Every row gives one point. Any point is a mix of the corners, with weights that add up to 1. It lies inside the corners' shape when no weight is negative. Say inside or outside, and name the corners with a negative weight.

Corners:
(1): [-60  -6]
(2): [  1 -36]
(3): [29 35]
Points:
[24 29] => inside
[-26 -41] => outside (3)
[-60  19] => outside (2)
[-11  14] => inside
[-57 -18] => outside (3)
[-27   1] => inside
[-50  -7] => inside
[25 31] => inside

Corners:
(1): [ 13  28  18   4  35   0 -28 -58   7 -36  24]
(2): [ 52  45   0  26  20 -33   3 -17  23 -49  12]
(3): [  8 -21 -20 -43 -22  31  -3 -20  22  27 -46]
(4): [ -8 -23 -50  -6  37 -53  49  -8 -33   3  -7]
(5): [ -9 -41 -12  29 -12   2  34 -11 -12  47 -25]
(6): [  2  21  41  -4  38 -16 -20 -11  42 -44   8]
(7): [-20  -5 -29  -2 -18 -20   3  -1   7  46   4]
(8): [ 15   4  14 -21   5  -3   6 -43  60 -29  39]
(9): [  8 -35  12 -37 -45  25  -5 -10 -13   8   6]
(10): [-51  -6 -57  10 -19  -3  54  -2 -30   2 -21]
(11): [ 10  56  25  -6  17 -49  28 -32  -5  -9  -1]
(12): [-20 -22 -22   4 -30 -55   9 -31  -8  -7 -29]
Points:
[-12   1 -22   1   3 -12  21 -19  -9  -8  -4] => inside
[ 15   1  -1   3   8 -33   7 -15  -8  -3   1] => outside (3, 8, 10)
[  3  -8 -14   0   2 -17   5 -21   5 -10  -3] => outside (11)
[-14 -15  -2  -1   1 -22  17 -20 -12   3   6] => outside (2, 3)
[ 28  27  32  -1  30 -23  -3 -30  25 -21  26] => outside (3, 10, 12)
[-14   2 -16  -3  -9 -13  25 -17  -6  -3  -6] => inside
[  7  10   8  -4 -11  -6   6 -16  18  -7  -4] => outside (1, 4)

Corners:
(1): [ -7 -12 -24  -8  12 -19  -7 -17  18  30  16 -23 -15  15   6 -34 -17  14
  18   1]
(2): [-42   1 -14  24  14  19 -20  13 -21  16 -17  22 -18 -10 -23   8  -8  14
 -21  -2]
(3): [ -4   5 -16   4  14 -23  -5 -22  30  -9  -5 -16 -21  22  -9 -20  -1  32
  15 -32]
(4): [-20  18 -34  -1   9  11  -3   0 -12 -17   1  37 -11 -20 -24   9  18 -11
  -4   3]
(5): [ 60   6   8  46 -16 -11  25   8  -9  14  12  -4   2  15   5 -17  -8  -2
 -14  14]
(6): [ 21 -16 -14   0   6  21  17 -38  26  15  10 -16 -15   5   0 -13 -20  16
  -5 -16]
(7): [-25  15  -2   0 -14   6 -18 -18   2  -7  31   7 -17   2 -24  -4  13  -3
 -27 -11]
(8): [ 33 -10   5  21  17 -22  12 -12 -14  12   3  18  48   3  -9  -2  17   3
 -22  19]
(9): [ 21  18   3 -10   0   8 -11 -22  11   5 -14 -55   1   9  -2 -17 -19  -1
   0 -14]
(10): [-36   8 -16  13   0  19  -8  10  -9 -24  13  17   2 -14 -45  15  -4  21
  11   3]
(11): [ 28 -14  36  12   2 -13  23  -8 -39  -2   5   7  19  11  12 -16  -6  -6
 -11   3]
(12): [ -3 -25  -5  -8   8  12  12 -11  30  -3   2 -23  -1  34  -3 -42 -12  -6
   3 -12]
(13): [-27   3  -4  22 -13  12 -24 -10  -8  13  10  22  -2   4 -23  26  24  -9
  13   3]
(14): [ 46   4  38  34  18 -21  31  26 -11   7   8  -1   7 -13   5  20   6 -25
 -18  -2]
(15): [  0  11  -6 -25   5  10  15 -11  15  13   1 -14 -12  25   4   5  -4  23
  -1  13]
(16): [ 36   0  20  14   8 -19  37   2  -3  25  10  18  16  -7 -19 -34   9  -5
  -5  -9]
(17): [-24  26  -6   3   3  12 -23 -10  12  -6   4  31 -20  -1 -31   8 -25  -2
   1   8]
(18): [-22   1  -3   0  -9  -1  18 -26  41  15 -12 -12   2   8  24 -16 -29  19
  10   0]
(19): [  8 -29  15  -8 -11 -11  -1 -14  26   3 -10 -14 -20   2   0 -24  -3  29
  15   9]
(20): [-11   0 -13   8   8  27 -30  15   2  -1   1  30   7   3  14 -10   3  15
   1 -14]
(21): [ 29   2  36  41  30 -10  21   0 -16  -5   7   3  11  -5  -7 -31  14  -5
  13  26]
Points:
[10  8 12 23 -6  0 -3 -8 -3  2  5  1  0  6 -6  6 -1 10 -8  2] => outside (1, 4, 12, 16)
[-18  17 -33 -14   0  22   0 -22  25  -1   0  -4  -6  17 -15 -13 -16  22
 -13 -16] => outside (1, 11, 13, 14, 19, 21)
[ 11   5   6   8   2 -10   4  -8   4   6   6   0   0   8  -2 -16   6  -3
  -1   2] => outside (2, 6, 10)
[  4  -1   2   9   5  -3   5 -12   5   3   3  -6  -4   4  -9  -8  -4   5
   1   5] => outside (16, 20)
[-21   7   1  16   5   2   2  -1  -2  -9  10   0 -17   7 -14   1  -8  -3
   1   7] => outside (6, 8, 9, 16, 19, 20)
[ -1   0   1   1  12  -1   2  -9   1   5  -1   6  -3   3  -4 -11  -3   4
  -6  -2] => outside (5, 10, 13)

Corners:
(1): [  3  14 -10  23  12  -5  12   7 -33 -22  -2 -21 -16 -16 -23   5 -26  -4
  17  -4]
(2): [  2 -16  -7 -17 -20  -5  10 -36   3  31  18 -23  10  10  10 -57 -15 -13
  -1  -1]
(3): [ 21   6  41 -40   9 -27   1  13 -24 -16   8 -25 -12 -33 -20  19 -32 -16
   2 -16]
(4): [-22  -1  21   6  10  39  -7  14  14  12 -18  33  24   6  32  19  -8 -11
 -20 -15]
(5): [  0  -8   9  17  -2  34 -24   2  47  13   2  -2   4  12  55 -10 -20   0
 -16 -33]
(6): [  9  26   1 -28 -20  12 -15 -25 -26   1 -24  -3 -16  11  -3   5   5   1
 -16  20]
(7): [  2  11  32 -21   3 -35   0 -11 -26 -28  26 -11   8 -57 -34  13 -49  27
  38  -6]
(8): [-11  24 -23 -14  -6 -31  11 -19  -5  -1 -29 -25 -13  10   5 -11 -12  12
  11  -2]
(9): [ -8 -13  -3  27 -11  -5   2 -60  29   7  -9  34   5  34  13 -43  33 -11
 -37 -17]
(10): [ 15  38  -9   4   5 -11  18  24  -6  -9 -25 -23  11   3   4   3  29  13
  -9  -6]
(11): [  8 -30  -2   3   7   8   2 -39  19 -10 -16  -8 -13  25  10 -58  10  -6
 -12  11]
(12): [ 10 -32  -2  26  23   1 -24  13  22  11  11  17  22  20  29  15 -20  11
 -22 -19]
(13): [ 10  -8  -3  10   1 -12  -4 -18  -2  16 -15 -12   6   1  25 -38  35 -13
   9  -9]
(14): [  7  24 -17  -7  -1 -16  18 -14   6  10  -5  26 -11  -8  18 -18  18  -3
  -3   9]
(15): [ -3   5  20  15   0   9 -17 -14  45  30   3  17  11  28   6  -5 -13  -1
   0  -1]
(16): [-26 -11  18  -1  13  26 -53  37  30  -1  13  35   2  21  -1   9 -21   3
 -14 -33]
(17): [  0 -10  23   2  -4   0   5 -19  -9  -6  -3   5  -6  34  32 -49   3 -19
  -1  -6]
(18): [ 37  -6   5 -23 -23 -27  15  19 -31 -22 -14   9 -15  -5 -18   7  -9  -3
  19 -14]
(19): [ -2   6  -1 -25  -9 -11  16   7  -7 -19   9 -33 -26 -19   9  30  -4   8
  11  12]
(20): [  8   1  -4   6 -20 -25 -14 -25  15 -13 -16  21  32  25  20 -41  20 -27
 -15   0]
(21): [ 35  27  -6 -41  29   3  -3  13 -21 -16  35 -43  11 -37 -26  51 -35  -7
  32 -20]
Points:
[ 10  19   8 -16   4 -19   0  15 -16 -14  -6  -2  -1 -12  -7  16  -8   1
   8  -4] => outside (2, 5, 9, 11)
[ -6  -3   0   9  -6   6  -3  -4  -1 -17 -21  10  -3  20  13  -7   1   3
 -15  -6] => outside (2, 3, 13, 14, 15, 21)
[  0   9   8  -5  -4   1  -1  -7   4  10   0  -1   1   2   8 -10 -12  -2
   1 -13] => outside (11, 12, 19, 20)
[ 18  16   2 -19  -6 -17  14  -9 -18 -12  -1 -31 -10 -13  -2 -11  -9  -5
  19   3] => outside (4, 9, 12, 16)
[ -1  -6   1   8   2   4  -6   8   7   4 -11  -3  -3  11  10   0  -4   4
 -10 -12] => outside (7, 14, 17, 20, 21)
[  3   4   4  -3   0  -4  -4 -11   6   1  -1  -3   4   5   7 -11  -4  -3
  -3  -5] => outside (18)
[ 20  -3   0  -2  -2 -21   7 -25 -19  -6  -3 -19   3   4 -11 -26  -9  -6
   7  -1] => outside (4, 5, 14, 16, 19)
[  8 -13  14  -1   2   5 -13  -9   4  -1   4   2   7   6   4 -12 -18  -9
  -2 -13] => outside (8, 10, 14, 19)

Corners:
(1): [-32  -3  -1 -24 -15  13 -12  19  -2  32  10 -11 -11  38   1  11 -27  13
  18  47]
(2): [-19   6  -5   7  19 -20   7  -5  16  22 -12  -1 -10   5   0 -21  15  -1
  19 -19]
(3): [ -3  36  30 -27  19  14   0 -24   0 -22 -41  24  54  -4 -28  16  -7  43
  29 -24]
(4): [-41   6  -4  22   7  30  19  27  -8  45  20   0 -14  28 -23  18  -2  28
 -38 -21]
(5): [ -1 -16  -5  14  -7  38 -21  10   7 -34   7  -6 -35  42  27   4  14 -24
  12 -28]
(6): [ 35  33 -26  -9   6  12  12 -26  -3  43   6   6   2  -1  -5 -14  32  18
 -27 -10]
(7): [  0 -60 -38  -8 -13  35  19  -1   1 -21  46  22 -29   4  22  21  25  13
 -14  14]
(8): [-19  14 -20  14  10 -18  39   7   3  39  24 -11  18 -30 -28 -10  22 -22
 -37  22]
(9): [ -5  36  39 -36 -12 -15 -47  20   7   4  -5  16  19  -3 -12  21  -6  -9
 -29   5]
(10): [ -7  -8  13  -5   2   5  34 -26  22  -7  22 -15 -21 -23  29 -30 -15 -10
 -36 -12]
(11): [ 15  11 -12 -21  -7  44   4 -20 -14   1 -19  -5 -25  -6   0  11 -16   8
   6   9]
(12): [ 15 -14  10 -19  27  12  -1  -5  -6 -23   9 -40 -18 -20  60 -11 -21 -38
  21 -29]
(13): [-16  24  50 -40 -38 -25  -4 -17 -12  -5  -5  26  38   9 -17   9   9  50
  18 -34]
(14): [-33 -35 -19  11  -7  37  23 -51 -34  12 -45  -3  14  36  16  12  17  16
  11   4]
(15): [ 29  14   8  19 -13  17   0 -13   5   4 -26 -25   0  -4  -4  -7 -11  15
   9 -18]
(16): [ 35 -29 -26  10  18  -5  -2  24 -23 -16  48  17 -28  16  18  21  20 -10
   6  12]
(17): [ 20  21 -35  38  -6 -11 -15  27  16  -7   5  22  33  22  -1  32  -2 -14
  24   7]
(18): [  5  -9 -37 -35  17  -4  12 -18 -10  23 -10 -17 -16 -10 -14 -32  18 -22
 -13 -21]
(19): [ 21  38 -17  25  -8  29 -31  -1  -6  19 -18  -5   7 -18  -6 -34   8  29
 -22 -43]
(20): [  2   0  42 -31 -17  29  14 -11 -15  15 -35  16   6  36  28  -5 -25   4
  23 -14]
(21): [-25  -8  29  15  24  23 -26 -27 -20   2 -19  -3  20  -9  -7  17  -4 -14
  26 -20]
Points:
[  2  -1  -9  -6   5  14  -4   2  -5   6  -1  -2  -6  10   2   9   2 -10
   3   1] => outside (10, 13, 19)
[ -5  -7  -6  -5  -4   9  14   0  -3  12   9  -3 -14  14  10   2   2   0
  -7  -4] => outside (3, 19, 21)
[ 0  1 -9  1  1 10  9 -5 -2 11  6 -1  0 -2 -2 -1 10  1 -8 -3] => inside
[ -7 -24  -3  -5   9  30  13 -26 -12 -13  -7  -2 -15   3  22 -10   8   9
   8 -32] => outside (1, 6, 8, 9, 15, 17)
[  6  17  -7   2 -13   9  -6  -8   3   7 -10   2  15   2 -12   5   2   8
  -2  -1] => outside (2, 4, 12, 16, 20)
[ -5   7  -4 -12  -2   6  11  -5  -9  14   3  12  18   7  -3   6   7  15
  -9  -3] => outside (2, 5, 11, 15, 21)
[-6 -8 -3 -6 -1 12  4 -4 -5  9  5 -1 -9 11  8  3  3 -3 -1 -2] => outside (3, 19)
[-28   4  12  14  11  12  -4   8  -3   9  -5   1   8  15   2   7  -7   1
   1 -11] => outside (6, 7, 11, 13, 15, 18)

Corners:
(1): [-13  18  26 -21  10 -17  10 -17   4 -28 -10  -2  16  18 -15  18  -7  -7
   7   7]
(2): [-19  -7 -15  -7   4  16   9 -12 -32  12  25  -9  25  15  -6   6  -5  11
 -38 -36]
(3): [ 17 -21  -5   5 -16   7 -10  36  18  60 -21   2  -5 -32   1  10  17 -22
  18  12]
(4): [  3  11  -4  -6   9  15   3  -8  14 -13  34  26   1   1  -8  12 -31  30
  10 -29]
(5): [-12 -34  -8  25   5  26   2  15   8  18  -4  -6   0  17  -3  14  20  11
   8  -9]
(6): [  5   1  -3  -3   4   9  18  -7   2 -17  11 -13  -6  -9   0  13  23  23
  -3 -33]
(7): [ 37 -15  -8  15  -4 -30  -2 -24   2  37 -25  19   4 -11   0   3  20  -7
  -2  16]
(8): [ -1 -18   9  -8  -6 -20 -34   7  11 -10   0 -11  -2  -1 -19  -9   2  20
 -17  20]
(9): [-19  31 -23   2  31  17  -8  14 -29 -13  -3  24   6  27 -23 -17  -5  11
  -9 -18]
(10): [ -3   6  25 -27 -19 -40  -4   8  10  12 -17 -34   2  29 -15 -35 -37 -21
 -15  23]
(11): [ -6  19 -19  -6  36   8  -6  -7 -12   6  -2 -26  -8  -1  18  31  -6  31
   5  -1]
(12): [-13  -3  -2  12   7 -33 -19   8  27 -19  -8 -20  24   2  -5  16 -10 -22
  -6 -23]
(13): [-10  35 -18  -5   0  35  -7 -14 -28 -51  19  -2   7   1  26  -4   0  15
 -15 -26]
(14): [ 13  28  -5  -5  15   6  14  26 -26 -38  23   2   8  25  -1  -5  -2  12
 -19 -21]
(15): [ -8   1  17 -40  24 -14 -28  -3  34 -10 -10  -7  -5  31  -3 -39  12 -35
 -13  -7]
(16): [-16 -21  15 -44  -1 -12  -9   7   0 -26 -25  -8  -6  10 -17 -12 -35 -21
  -4  -3]
(17): [ 33 -19  17  -6  26 -16   3 -22  -9   0   0   4  -8 -19  -1   8   0 -34
   7  39]
(18): [ 24 -34  23  23   7  19   0  -7  22  22 -36   3   6 -22   6   2   7 -10
  -6  27]
(19): [-19  -5 -45 -10  34  17  29  14   1 -21  15 -10  39   2  17 -17  -5  27
  -7 -23]
(20): [-34  -9  23   4  15  10 -26  27  -6   0  35   7  18  -5   6 -10  11  13
  -8 -10]
(21): [  0 -22  -2  30  -1  -7   5   5  39  23 -14  18 -36 -20  21   5  15 -28
 -19  35]
Points:
[ -8   2   6 -11   5  -7 -12   3  -4  -4   6  -9   8  10  -8  -1  -5   1
  -7 -10] => outside (18, 19, 21)
[ -2  -5   0  -5   7  -2   3   5 -10   0   0  -1  12   7 -14  -3  -7   2
  -7  -7] => outside (11, 13, 15, 21)
[-1 -5  3 -4 11 -1 -4 -4  5  0 -1  1  3  0 -3  1 -1 -2 -3 -1] => outside (14)
[ 3 -4 -5 -4  6  0 -1 -2  2 -1 -4 -6  2  3 -1 -2 -5  0 -9 -5] => outside (1, 20)
